Each row of a before or after table is a point. The points were changed in one or more steps. Then noise was added and the rows were shuffled. The steps act on how far a point lies along the listed directions, d1 being the first. Write out the steps. A step turns or swaps two directions, mirrors them in a line or flattens them onto one, adds a multiple of one to another, or multiplies one. Angles are multiples of 10 degrees, from the lower direction toward the higher: turns from -170 to 170, lines from 10 to 170 but not 90. Use the fewest steps. Two steps may share a direction if one is a turn and the other turns, adds or multiplies; they go together, in the order done. Otherwise the lowest direction goes first.
In the rows, 128 means zero.

Directions:
(1): [146  80 154]
(2): [91 97 97]
(3): [ 88 135 168]
Before, 12 rows:
[[167 100  91]
 [114 145 139]
 [115 127 111]
 [100 130  96]
 [193 127 120]
 [112 134  89]
 [154 157  83]
 [155 143 139]
 [150 121 122]
 [165 115  93]
 [124 121 149]
 [ 72 138  92]]
After:
[[180 171 171]
 [ 96 112  97]
 [136 143 131]
 [114 107 119]
 [132 174 113]
 [190 173 185]
 [140 131 141]
 [ 77 115  71]
 [125 127 123]
 [ 65 102  68]
 [141 120 145]
 [ 40  92  37]]
Steps: flatten d1 and d3 onto the line at 10 degrees; multiply d2 by 2.5

Directions:
(1): [112 159 184 134]
(2): [187 113 153 127]
(3): [106  76 148 156]
(4): [116 107 142  68]
Before:
[[104 112 114 122]
 [158 164  90 116]
 [ 63  86 131 146]
 [ 91 141 141 167]
 [154  90 133 126]
 [199 120 119 119]
 [108 156  69 160]
 [182 103 141 123]
 [ 49 134 116 186]
 [153 149 144 110]
 [154 161  45 128]]
After, 11 rows:
[[152 199 110  66]
 [129 198  89 123]
 [141 124 119 169]
 [150 131 124  62]
 [147 105 134 177]
 [151 168 132  98]
 [127  81 149  99]
 [135  78 138  71]
 [146  74 143 162]
 [119 101 145 142]
 [116 145 109 120]]
Steps: multiply d1 by 0.4; turn d2 and d4 by 60 degrees; turn d3 and d4 by -130 degrees

Directions:
(1): [101 176 166  97 120 160]
(2): [107 104 107  61 142 108]
Before:
[[146  54  95 136 138  87]
 [119 109 139 118 145 130]
 [162  76 110 103 170  94]
 [ 81 174 162  75 135 166]
 [ 91 169 167  51 119 157]
 [160 115 117 164 130 121]
 [ 78 168 155  62 140 172]
 [ 98 150 141  97 121 160]
 [115 130 115  82 124 116]]
After (9 x 6):
[[157  68 106 176 133  96]
 [ 74 135 130  42 152 151]
 [159 132 129 166 124 129]
 [ 96 135 130  84 128 149]
 [ 78 146 139  52 148 147]
 [119 102 139 119 143 134]
 [ 91 134 135  33 130 133]
 [176  76 110 139 163  98]
 [123 118 102  88 130 106]]
Steps: turn d1 and d2 by 30 degrees

Directions:
(1): [127 189 117 133 152 117 110 190]
(2): [ 63 107 151 140 112  82 147 154]
(3): [ 86 115 120 166 152 159  69 115]
(4): [148 151 172 138 138  74  94  89]
Before, 10 rows:
[[159 126 128 102 117 153 150 119]
 [148 126 189 114 120  17 166 129]
 [ 21 111 152 154 114  64 128 154]
 [142 125 123 126 131 156 115  84]
 [151 143 126 123 116 149 140  77]
 [205  87 143 138 139 147 112  73]
 [153 140 118 110 113 137 157 121]
 [ 79  66 142 107  78  85 170 144]
 [169 152 109 114 146 152 145 110]
 [136 103 128 148 123 140 117  42]]
After, 10 rows:
[[133 102 138 117 123 122 167  84]
 [142 136 133 129 111 145 142  73]
 [135 110 125 124 124 158 122  84]
 [195  77 143 142 139 150 106  70]
 [150 121 137 103 109 143 152 111]
 [186 185 173 129 160  42 106 141]
 [165 136 109 149 141 168  99  64]
 [148 127 131 111 113 126 155 112]
 [101 211 105 145 166 115  83 203]
 [181 192  98  93 140 129 112 189]]
Steps: swap d1 and d2; turn d3 and d4 by -20 degrees

Directions:
(1): [151 116 159  89 109  66 157 101 157]
(2): [115 118 137 140  54 117  95 177 146]
(3): [185 173 142  91 134 162 119 160 154]
Before (10 x 9):
[[145 132 135  99 155 114 163 105 138]
 [110 118 117 141 135 148 122 139 118]
 [161 136 141 102 123 111 131 125 146]
 [144 140 152 107 128 120 141 125 151]
 [128 132 124 139 121 117 141 134 127]
 [145 116 145 106 152  96 156  96 135]
 [151 150 130 111 169 162 142 116 119]
 [105 115 122 139 117 130 129 135 127]
 [123 116 127 113 153 106 167  71 141]
 [167 142 148  89 152 121 145 111 131]]
After, 10 rows:
[[104 114 138 136 133 107 145 103 129]
 [126 134 122 142 117 124 133 144 128]
 [114 112 109 141 224 131 166  59  88]
 [114 104 125 136 122  95 133 104 122]
 [127 113 126 114 208 106 177  45  94]
 [111 132  91 138 251 167 180  35  94]
 [143 135 132 112 130 147 125 149 140]
 [120 130 128 131  97 145 113 165 140]
 [161 142 131  87 236 130 196  39 108]
 [118 119 108 122 225 128 187  54  98]]
Steps: turn d1 and d3 by -100 degrees; multiply d2 by 3

Directions:
(1): [132 159 121 193 125  74 120 177 102 103 129]
(2): [108 118 107  87 153 114 116 181 188  85 132]
(3): [ 80  66 156 147 153 138 131 119  90  81 144]
Before (12 x 11):
[[222 246 122 172  65 115 124 128 103 226  94]
 [100 118 156 178 117 108 130 117  87 100 144]
 [114 158 137 211 146  48 129 154  85  82 144]
 [171 149 129 199 111 142 146  75  50 157 124]
 [ 87 109 125 148 131 133 131 105 101  93 119]
 [ 81  97 130 187 137 114 120 144  86 101 143]
 [103  85 159 146 140 133 143 130 103  91 126]
 [ 89  92 150 134 149 128 149 117  73 114 152]
 [103 108 150 190 165 134 120 125  90 104 135]
 [164 175 118 107 103 118 111 139 145 176 110]
 [105 115 127 181 124 133 144 121  93 117 126]
 [171 184 117 119 122 129 124 144 145 156 113]]
After:
[[142 173 105 182 101 109 119 129 105 178 122]
 [134 146 116 180 112 127 148 117 101 148 118]
 [145 189 128 211 132  51 128 146  93 118 132]
 [128  99 146 205 136 150 146  80  35 110 138]
 [170 161 138 141  98 125 146 120 128 164 104]
 [100  98 142 125 172 138 122 151 123  75 131]
 [143 173 143 173  89 107 129 111  97 152 135]
 [152 173 129 131 112 122 153 102  94 189 134]
 [136 169 110 146 105 126 133  97 117 147 103]
 [ 84  80 149 112 149 125 113 149 123  85 138]
 [ 48  40 181 182 171 132 119 163  52  28 148]
 [160 175 134 185 129 130 120 116 106 165 120]]
Steps: mirror d2 and d3 in the line at 160 degrees

Directions:
(1): [ 94 124 104 148 111 181 143 130 100 104 105 204]
(2): [167  89 116 208  99 117 145 143 100 121 162 115]
(3): [112  90 150 140 172 138 150 158 104 116  58  86]
(4): [115  52 186  94 117 128 140  95 123 124 158 147]
(5): [143 154 154 108  98 182  97 125  60 127 139  90]
(6): [170 122 130 148 109 162 135  59 161 159  79 121]
Before (8 x 12):
[[116 113 150 112  91 128 129 114 137 134 174 160]
 [119 149 147  88 138 117 118 121 157 157  74  89]
 [187 163 131 117 117 134 138  75 138 160 109  82]
 [ 82 178 148  38 140 162 114  97 103 136 118 144]
 [189 115  89 169  67 144 125  52 162 156 120 144]
 [124 118 139 136 166 113 150 150 129 107 123 152]
 [135 122 128 132  78 177  89 125  57 137 174 164]
 [135  57 156 173 106 140 150 121  98 129 135 146]]
After (8 x 12):
[[132 127 120 141 156  85 147 141 161 115 157 172]
 [124 165 137  81 130 115 100 109 157 157 142 131]
 [152 102 116 189  76 140 144 114 120 140 121 140]
 [108 121 149 120 142 134 135 151 127 130 100 103]
 [172 141 140 130 101 191 149  73  96 144  78 117]
 [148 118 130  92 147 134 126  69 185 158  43  88]
 [132 162 180  56 127 179  54 150  35 146 127  48]
 [158 111 152 180 110 157 142 147  18 123 151  52]]
Steps: mirror d1 and d6 in the line at 100 degrees; turn d2 and d3 by -160 degrees; multiply d4 by 0; multiply d5 by 2

Directions:
(1): [129 140 139 181  99 180  83 114  72 151 102 165 107 134]
(2): [119 162 192  97 126 127  99  99 130 156 103  59 122 158]
(3): [188 149  76  97 114 189 132  93 149  98 111 106 116 132]
(4): [132 160 184 153 171 167 125 157 184  89 122 149 108 101]
(5): [107 152  95 153  79 122  86 144 184 159 174 105  98 110]
Before (8 x 14):
[[ 84 123 168 170 117 109  92 174  88 163 141 194 136 139]
 [169 162 130  90 134 202 110  92 145 103  67  91 102 157]
 [138 123 132 136 187 132 178 153 151  86  77 131 124 109]
 [170 165 131  71 116 155 119  74 105 139  94  54 134 178]
 [157 166 125  90 107 189 111  70  88 123  76  87 112 157]
 [106  95 110 166 100 131 149 140  74 144 132 181 141 102]
 [150 142 151  89 196 130 172 123 135  76  93 136 152 128]
 [157 153 116  58 109 174 113  92 157 132 120  80 116 132]]
After:
[[166 168 128  98 128 203 100 100 162 106  74  87  94 151]
 [ 99  91 136 171 114 125 156 149  71 140 130 190 143  99]
 [129 159 171 116 194 130 152 148 171  80 114 140 133 111]
 [142 167 153 100 125 184 111  82  91 121  78 100 111 151]
 [ 86 126 164 168 114 112  94 170  88 163 142 194 138 142]
 [159 162 165  81 142 148 125  88 103 134  90  71 137 173]
 [127 138 128 151 174 136 162 164 186  93  97 123 107  96]
 [162 151 111  54 109 173 117  88 151 131 116  77 120 136]]
Steps: turn d4 and d5 by 40 degrees; add 0.7 times d5 to d3
